Rows are points. Each copy is the shape, with its points in the same order, turned, moved and blurred by noise. Say if it was mirrored as well.

Shape:
-12	58	-19
2	19	-48
96	22	0
-10	-43	-21
-40	-51	-14
38	61	58
-14	-50	19
67	14	5
Copy 1:
7	59	-55
42	25	-43
-19	-39	-108
48	-39	9
56	-26	32
-69	21	-58
12	-31	17
-20	-24	-74
Copy 1 is: mirrored
Copy 2 (8 x 3):
-2	-41	-36
49	-27	-19
41	-37	73
63	44	-24
53	60	-53
-53	-21	42
32	66	-16
24	-10	56
Copy 2 is: mirrored

Shape:
-13	-18	-33
42	-38	-17
-5	-48	-17
10	-43	18
-3	-56	-27
1	150	12
-8	-20	18
Copy 1 (7 x 3):
8	5	54
74	-7	41
31	-27	64
48	-40	32
44	-12	76
-67	28	-96
24	-48	24
Copy 1 is: mirrored
Copy 2, 7 rows:
-14	-53	8
-7	-4	-32
0	-48	-14
29	-12	2
8	-44	-20
-47	67	136
22	-30	34
Copy 2 is: only turned
Copy 3 (7 x 3):
-10	16	-16
41	1	-42
25	32	-7
49	5	2
20	49	-23
-94	-126	5
20	-4	21
Copy 3 is: mirrored
Copy 4:
-10	-32	-17
-28	25	-22
-42	-19	-11
-42	7	19
-48	-25	-20
146	-5	48
-21	-12	28
Copy 4 is: mirrored

Shape, 8 rows:
-47	-43	-31	28
75	-13	-13	32
64	-34	-6	-18
-31	29	52	13
41	23	-57	-23
-9	-34	-43	-2
-39	61	94	-8
-64	-64	-26	26
Copy 1 (8 x 4):
8	-8	25	-55
57	22	-41	46
78	0	3	46
-40	-59	21	30
11	67	17	50
22	18	31	-16
-66	-89	41	65
5	-18	33	-66
Copy 1 is: only turned
Copy 2 (8 x 4):
62	10	40	25
-54	16	28	-47
-28	-21	-1	-60
-23	-17	0	73
-5	38	-58	-33
41	17	0	-6
-66	-42	-22	111
76	-7	45	32
Copy 2 is: only turned
Copy 3, 8 rows:
-34	50	-10	54
67	40	-4	-21
59	-1	22	2
-33	-16	-69	-18
5	31	50	-42
-12	35	22	29
-50	-59	-91	-44
-42	46	-15	81
Copy 3 is: mirrored
Copy 4, 8 rows:
15	87	4	30
-53	-13	18	-12
-28	-25	-19	21
25	56	-36	-69
24	-29	38	9
16	37	7	36
52	46	-68	-107
13	106	-12	43
Copy 4 is: only turned

Shape:
11	4	-17	-51	-66	-36
-20	70	-49	20	-58	63
44	-60	-12	17	30	28
50	-62	-13	44	46	-54
34	55	-20	-54	33	73
13	48	-19	3	-47	-26
-48	-9	40	20	60	-46
-21	-60	47	46	66	16
-50	-42	-45	35	32	-1
-49	-42	5	-47	0	-14
Copy 1:
-12	34	-11	-66	28	-6
72	-21	-79	-43	41	52
-28	-101	10	-10	28	-21
-18	-55	56	32	35	-61
-54	-55	-73	-3	28	82
32	21	-14	-13	49	20
3	-22	30	52	-66	-9
4	-105	43	28	-53	1
26	-59	-31	20	-20	-54
-24	-10	-14	-36	-54	-28
Copy 1 is: only turned
Copy 2:
26	-19	19	32	-83	37
-48	33	50	-45	-25	-62
2	-31	-65	-19	15	41
38	-86	-54	24	41	36
13	4	11	-108	-16	16
21	-27	21	18	-50	-30
85	-2	2	33	81	35
39	14	-52	18	94	37
-22	-27	22	20	77	45
18	23	11	34	8	84
Copy 2 is: only turned
Copy 3 (10 x 6):
31	41	42	29	-17	108
7	81	8	40	-108	5
59	6	-34	-60	-4	27
58	18	-30	-35	78	20
-14	23	65	-64	-84	12
30	64	43	49	-14	39
-6	-51	-2	33	43	-1
40	-70	-45	-14	13	-16
-17	13	-71	3	9	16
-10	-36	-16	20	-12	86
Copy 3 is: mirrored

Shape:
-32	-13	-38	-6	-13	-42
-53	-29	31	10	18	96
-43	-25	-57	51	-63	2
-40	13	-73	-1	27	-57
-13	19	-34	23	27	-16
139	-37	-60	-86	-15	-32
5	-41	-39	41	23	-60
-55	25	-8	-5	-41	-23
-3	19	-22	49	2	40
-11	-30	-41	-53	17	25
Copy 1 (10 x 6):
62	-27	35	11	-5	1
-81	-57	-27	14	11	-48
37	-31	75	45	16	-73
76	-23	51	-47	-31	-8
25	8	25	-28	-33	-18
137	52	-118	38	-31	-5
59	-6	38	20	-81	-25
16	-9	50	6	41	12
-19	22	23	-12	-5	-71
42	-41	-44	-12	1	-21
Copy 1 is: mirrored
Copy 2, 10 rows:
-14	-15	33	-29	46	16
-13	-63	36	46	-22	-94
-33	-75	8	21	81	19
28	-25	27	-73	57	23
19	-39	-4	-40	20	-5
0	18	41	-9	-94	143
-39	-49	10	-77	20	31
-4	10	8	9	68	-13
12	-69	-28	7	6	-18
20	-27	74	7	-16	6
Copy 2 is: only turned

Shape, 14 rows:
-38	-23	25	-29	-38	15	31	-35
-18	24	-4	-33	-37	27	45	-54
-38	100	0	6	-26	31	-1	-49
-47	37	-33	-6	-16	22	-16	54
-5	11	30	13	-58	18	32	154
-30	-5	9	39	0	-8	-18	-3
76	21	-24	8	-59	33	93	-40
27	-12	29	-28	116	-72	41	1
13	8	26	-25	-17	33	-22	2
3	-31	-22	-32	-35	29	-20	82
-28	121	31	17	-39	-32	-24	13
0	4	4	26	149	14	16	-64
-8	-33	-23	-17	-55	-37	-12	-60
41	25	-8	-28	-57	-24	-26	-42
Copy 1, 14 rows:
40	19	7	21	-44	11	12	-32
51	44	17	55	-41	19	-16	-10
-22	66	34	70	-75	26	-69	10
-55	93	32	5	-14	-28	4	-3
-44	86	45	-84	59	-17	-11	-89
-33	17	5	-15	-43	10	-7	21
76	59	-31	32	52	46	-52	-8
29	-76	22	-17	19	-95	-46	39
-8	44	-28	8	-29	-39	-20	-18
-44	79	-12	-15	19	-48	41	-50
-87	23	57	36	-46	22	-89	-38
46	-18	10	-16	-71	-62	-63	142
-2	-15	-40	60	-26	36	35	-7
-20	0	-45	69	-9	4	-33	-28
Copy 1 is: mirrored
Copy 2, 14 rows:
-49	3	-27	19	-7	38	-44	39
-5	10	-47	-12	-19	38	-29	63
14	24	19	-73	-20	38	-10	85
12	61	39	12	17	25	24	19
27	109	33	22	77	26	-46	-77
-52	9	33	-21	-8	24	6	-11
36	30	-109	-49	-50	23	-36	-11
31	-131	23	11	8	38	0	-55
-10	15	10	-1	-1	-29	-37	18
-3	66	3	59	28	-27	2	-26
10	31	52	-103	62	24	-6	44
18	-110	62	-7	-108	41	13	-6
-79	-12	-58	-14	9	-3	20	33
-18	-2	-46	-48	22	-37	3	34
Copy 2 is: mirrored
Copy 3, 14 rows:
27	36	24	4	-34	4	-15	63
15	6	-29	-16	-30	-27	-3	72
35	4	-47	-73	47	-30	20	43
-5	23	35	-40	31	2	71	-1
-73	52	87	57	79	-21	38	-5
32	36	14	-24	11	30	-7	-29
-62	2	-62	28	-37	-59	-41	25
58	-55	79	-14	-38	-62	-65	-80
33	-3	2	32	15	10	14	17
-37	10	47	43	6	34	65	-9
8	-12	0	-68	119	1	-13	26
121	-6	-17	-39	-57	-77	-19	-91
-1	-5	-8	-27	-48	66	-34	32
-4	-43	-35	-6	4	43	-24	20
Copy 3 is: only turned
Copy 4:
-9	-68	42	9	31	16	-1	-14
-17	-46	35	10	71	-21	-16	21
-54	0	18	45	82	-59	19	1
1	53	29	-9	32	-37	-22	-33
19	69	-54	-34	13	72	-42	-81
-41	15	40	-29	18	-5	45	-35
22	-54	-50	-59	88	4	13	55
-32	53	60	-6	-24	76	50	105
27	-5	1	19	13	-2	31	-13
69	27	11	-36	-17	3	-28	-38
-86	53	-50	48	21	-48	4	-22
-36	42	103	11	76	36	140	79
-31	-71	38	-37	-22	-44	11	9
-4	-30	-23	-4	-6	-56	18	35
Copy 4 is: mirrored

Shape:
-93	-26	39	47	47	-5	-69	-57	25
-28	-43	67	82	-1	-31	-46	-37	-38
2	-40	8	-43	0	-15	64	85	-49
47	39	-10	-25	10	-7	27	82	-42
16	-54	63	-12	11	52	-78	-28	50
-11	-76	24	15	1	-17	-24	-66	34
4	-9	46	1	38	15	81	23	-32
-28	4	33	75	3	-4	41	-3	0
50	50	-26	-56	47	55	53	-48	-35
61	-26	11	-20	50	94	54	-62	4
55	-40	-49	11	66	63	44	-27	-42
46	3	12	-53	67	-15	58	22	-43
-18	-21	41	30	-14	-28	-48	-82	36
43	8	20	5	62	-46	20	46	14
-25	-31	5	23	4	6	-51	-46	73
Copy 1:
6	81	-56	24	33	-84	63	13	2
-58	88	-45	-12	-19	-7	55	25	13
-23	4	77	56	-62	70	-22	8	-6
-33	-32	56	35	-30	49	-17	65	-58
40	65	25	-59	10	-66	17	52	25
-8	41	-27	-3	-6	-41	33	10	74
-5	-6	22	7	-31	50	39	-32	-22
-3	32	-54	7	-33	32	29	-7	-18
-21	-114	46	-27	12	-16	21	-13	-50
12	-73	42	-65	-41	-37	50	-36	-5
-12	-65	27	-5	-101	-43	73	-6	-28
-28	-61	81	29	-5	40	47	10	-30
-29	43	-67	-23	36	-40	23	14	46
7	-21	7	47	3	68	66	70	-5
27	31	-57	-4	15	-57	7	34	39
Copy 1 is: only turned
Copy 2:
19	-28	-18	-9	46	-88	21	81	71
11	10	-27	0	-26	-132	-20	37	16
-65	19	57	-55	-67	23	-40	12	-58
-34	79	43	-42	-62	28	24	-11	-45
-1	-59	-46	-73	-2	-51	51	-40	49
-20	-37	-72	2	-8	-47	-13	14	38
-62	32	76	2	-18	-23	-20	-26	-5
13	39	32	38	-16	-43	-34	1	35
-80	32	29	33	16	26	99	-43	-35
-91	-29	19	30	-1	2	63	-81	27
-112	-6	22	47	-63	-6	73	-11	18
-109	57	45	-28	-5	12	20	-18	-33
16	-8	-79	7	25	-66	0	6	37
-54	92	14	-54	-25	-9	-10	-6	28
20	-22	-62	-12	10	-23	23	25	73
Copy 2 is: only turned

Shape (16 x 11):
24	-7	-33	13	-39	23	-7	17	-21	-1	32
55	13	25	23	-17	-18	-5	-25	-4	33	19
-6	-20	-47	-28	42	-29	71	-25	66	-17	-31
-8	-19	-52	0	42	-76	18	-46	67	-39	-35
6	-17	-11	4	57	-45	47	-3	119	-24	30
13	24	66	29	-45	5	-27	-16	26	28	-57
-4	69	13	3	-69	43	-19	50	7	41	-19
-32	-86	70	-31	116	37	75	-3	11	-18	57
26	28	-70	-27	50	-41	98	-30	115	28	-17
41	58	53	-80	-32	10	-48	29	-18	29	-10
18	52	2	24	18	45	-19	-21	-40	23	-18
-5	27	-6	-9	-31	32	-80	15	11	62	-27
-24	87	13	26	-29	-25	-69	5	-21	62	10
-13	94	-10	-10	-51	5	9	-4	9	-24	-3
-36	-76	33	-50	58	-31	127	29	-2	21	19
37	64	-21	31	9	-7	-5	77	-12	-5	-34
Copy 1:
-25	4	-28	25	-38	14	-21	24	-14	-45	-8
13	28	-43	-13	-38	41	-4	35	19	18	-10
54	8	-64	-60	-25	-62	-42	-27	-86	1	18
46	5	-23	-98	-66	-61	-45	-34	-44	9	13
32	-36	-93	-90	-29	-75	-48	22	-26	14	42
48	-20	-12	-31	13	64	34	-12	24	7	-24
-30	-39	-13	30	44	77	-1	-21	-6	-13	0
77	-13	-79	39	-3	-148	32	84	-49	31	-8
35	29	-112	-90	2	-33	-80	-31	-88	24	62
-53	-21	-37	23	-15	58	72	-19	-20	54	-18
14	43	-15	50	-5	18	-1	-31	30	8	1
-35	0	24	-6	19	43	44	-18	3	-19	33
-43	-2	51	1	12	57	-19	-2	36	48	12
-32	-25	-33	0	11	29	-53	-51	-11	15	-49
81	-26	-59	18	-20	-69	-10	81	-133	49	2
9	-46	-31	38	-47	45	-38	-47	0	8	50
Copy 1 is: mirrored
Copy 2 (16 x 11):
46	-39	16	49	13	-24	-22	29	-10	37	-39
40	-14	24	-13	-30	-11	-27	67	-26	24	-2
-5	-38	33	33	22	5	-12	32	31	-108	26
0	-13	91	14	13	26	-13	3	38	-79	49
-16	-34	70	-11	16	-11	-34	76	96	-76	13
3	63	-22	-15	16	-16	-48	51	-28	34	25
5	12	-28	13	87	-39	-21	64	-47	56	-34
38	-66	-39	-32	-48	-58	-103	11	89	-116	-56
-41	-70	53	8	33	-1	25	100	18	-117	50
7	40	-27	-39	25	-6	11	38	-52	19	-91
28	-28	-23	-23	10	-52	-5	1	-42	29	7
-49	5	-1	6	32	-23	-32	6	-54	62	-31
7	6	49	-54	58	-43	-45	30	-79	68	-22
46	22	31	7	83	-56	14	46	-38	-5	-13
48	-71	-22	-2	10	14	-111	58	23	-144	-45
43	-43	-8	-23	88	21	12	28	2	38	-1
Copy 2 is: only turned
Copy 3, 16 rows:
2	18	-16	48	52	-21	26	0	-23	-21	-1
26	38	12	-2	65	-64	33	-5	12	32	-13
-66	37	-1	-14	-66	-12	27	-3	49	6	49
-61	87	-5	-42	-48	-39	20	-44	26	-2	59
-106	26	-15	-55	6	-27	-1	-17	70	25	48
75	9	14	-33	47	-27	43	-61	0	52	25
58	-64	-16	0	42	-12	44	-71	-26	9	-24
-46	14	61	-17	-2	33	-94	97	51	58	45
-95	8	-21	-48	-70	-38	79	-10	79	29	7
104	-36	-41	-26	15	-74	-6	-2	-13	5	-35
42	7	66	-17	26	-24	43	-13	-31	-14	-30
52	-7	-32	-42	29	-20	49	-31	-83	22	-7
36	9	-3	-41	55	-56	21	-77	-59	28	-78
29	-9	-18	-15	23	-21	27	-71	24	-43	-38
-41	2	29	51	-62	4	-63	41	59	87	9
-2	-51	38	21	12	-89	31	-54	-32	-19	10
Copy 3 is: only turned
Copy 4 (16 x 11):
8	-32	-2	-29	-19	31	-7	17	9	-39	-22
15	-35	-7	-15	-16	-39	-18	49	-37	18	-15
-2	26	26	3	-45	3	-36	-79	-20	68	51
-7	56	32	47	-73	-10	-6	-67	-43	60	22
10	66	9	47	-6	30	-60	-19	-35	57	54
88	0	22	-22	16	-67	2	23	-18	17	-42
100	-19	50	-74	6	17	0	38	17	-26	-32
-74	-23	-40	2	92	6	-3	-33	27	92	92
26	31	43	-6	-60	24	-88	-64	-62	68	86
23	-52	120	-46	12	-41	-27	69	31	0	-25
23	-41	35	-59	2	-34	45	14	-44	-31	11
71	-33	73	-13	31	-8	2	-4	-28	-35	-59
73	-35	78	0	4	15	63	70	-55	-8	-37
75	-4	54	-36	-56	-4	25	29	23	-20	38
-50	-31	-16	-33	21	50	-9	-32	34	154	42
12	56	55	-82	-18	16	8	37	-39	-11	-26
Copy 4 is: only turned
